Rows are points. Each copy is the shape, with its points in the same order, turned, moved and blurred by noise. Is it also mirrored, or only turned?

Shape, 5 rows:
[[ 61 -29]
 [ 15   8]
 [ 70  -6]
 [ 17   5]
 [-58  -1]]
Copy 1, 5 rows:
[[ 29 -57]
 [ 32  -1]
 [ 59 -57]
 [ 31  -9]
 [-22  55]]
Copy 1 is: only turned
Copy 2:
[[-11  58]
 [ 15  -4]
 [ 16  63]
 [  6   1]
 [-24 -77]]
Copy 2 is: mirrored
Copy 3:
[[ 41  58]
 [ -5  22]
 [ 20  77]
 [  1  23]
 [ -5 -54]]
Copy 3 is: only turned
Copy 4, 5 rows:
[[ 66  -6]
 [ 13   8]
 [ 70  25]
 [ 16   6]
 [-54 -33]]
Copy 4 is: only turned

Shape, 9 rows:
[[  5 -53  15 -37]
 [ -2 -42  67  14]
 [-90  -8 -28 -30]
 [ 35 -35 -15  50]
 [-43  -2 -32 -68]
 [ 20  51  -7  34]
 [ 45  31 -61  35]
 [-24  26 -44  15]
 [ 19  -1  14 -11]]
Copy 1 (9 x 4):
[[ -9 -23  16  63]
 [ 42   3  60  74]
 [ 36   3 -81  31]
 [-34  55  34  54]
 [ -3 -36 -42   0]
 [  2  60  40 -22]
 [-55  75  20 -24]
 [ -8  47 -14  -9]
 [ -3  -1  29  29]]
Copy 1 is: mirrored
Copy 2:
[[ 34  22  43  -7]
 [ -7 -13  61 -68]
 [ 47 -39 -54 -23]
 [-33 -35  58  27]
 [ 45  13 -48  12]
 [-83 -13  -2   2]
 [-75 -21   5  66]
 [-31 -47 -35  13]
 [-20   9  17  -3]]
Copy 2 is: only turned
Copy 3 (9 x 4):
[[ 15  77  14   1]
 [-25  62  28 -54]
 [-22  65 -86  28]
 [-43  -1  46  12]
 [ 31  63 -63  42]
 [ -1 -49 -17 -23]
 [ -5 -66   6  29]
 [-19 -14 -48  28]
 [ 16  21  12 -11]]
Copy 3 is: mirrored

Shape:
[[-94 -19  -1  25 -22 -28]
 [  0 -20 -17 -78  31 -23]
 [ -2   3  15 -84 -38 -13]
 [ 43  19  47  15 -15 -16]
 [-55   8 -21 -79 -15  32]
 [-34 -22  17 -65  25  54]
 [-11  46 -31 -51  50  26]
 [-19 -64  41  38  13 -72]
 [ 30 -57 -20 -39  24  29]
 [-31  -8  -4  13  -2 -68]
 [-32  -3  10  10 -16  43]]
Copy 1 (11 x 6):
[[  1 106  -3  10 -31  35]
 [ 19 -38   0  51  -6  61]
 [-10 -14  63  19  18  57]
 [ 11 -10  28 -48   0 -21]
 [-57   8   6  43 -14  84]
 [-45 -21  15  42 -66  56]
 [-38 -38 -40  -1  -6  71]
 [ 83  44  22   4 -34 -14]
 [-17 -43   1  59 -28 -12]
 [ 51  51  -6  -6   9  22]
 [-58  30   8  -2 -38   1]]
Copy 1 is: only turned
Copy 2 (11 x 6):
[[-46 -54  -4  49  35 -13]
 [ 72  32  17  36   1 -21]
 [ 70 -19 -18   8 -30 -50]
 [  5   7  -6 -75   3 -26]
 [ 67 -57  23  47 -26  -6]
 [ 88 -43  44  12  21   8]
 [ 48   8  71  12 -44  25]
 [-29  23 -16  -5  90 -36]
 [ 87  22  -8   1  34  37]
 [-36  16 -11  27  22 -35]
 [ 13 -53  11 -11   8  28]]
Copy 2 is: mirrored
Copy 3, 11 rows:
[[ -7 -23 -33 105 -15  52]
 [ 33 -41 -40 -22  34  34]
 [-24 -47   1  -7  27  -9]
 [  9  22  51   4 -31 -10]
 [-30 -24 -58   6  58  -3]
 [ 39 -11 -30  27  85   1]
 [  1  40 -75 -20  53  32]
 [ 48 -40  37  59 -51  58]
 [ 63 -29 -42  -6   6 -28]
 [-11 -19 -14  30 -46  64]
 [ 14  17 -25  65  14 -20]]
Copy 3 is: mirrored
Copy 4, 11 rows:
[[-75 -48 -59 -19 -17 -22]
 [-18  -5  74 -44  15 -47]
 [-40  41  26 -13  40 -65]
 [ 16  26 -14  16  46  16]
 [-98  25  48 -10  -1 -50]
 [-85  26  50 -48  29   8]
 [-56  -9  91  17   1  12]
 [ 20 -45 -59 -67  27  -4]
 [-16  33  49 -69 -15   7]
 [ -4 -46 -28  -9   4 -40]
 [-71  18 -16  -6  -1  25]]
Copy 4 is: mirrored
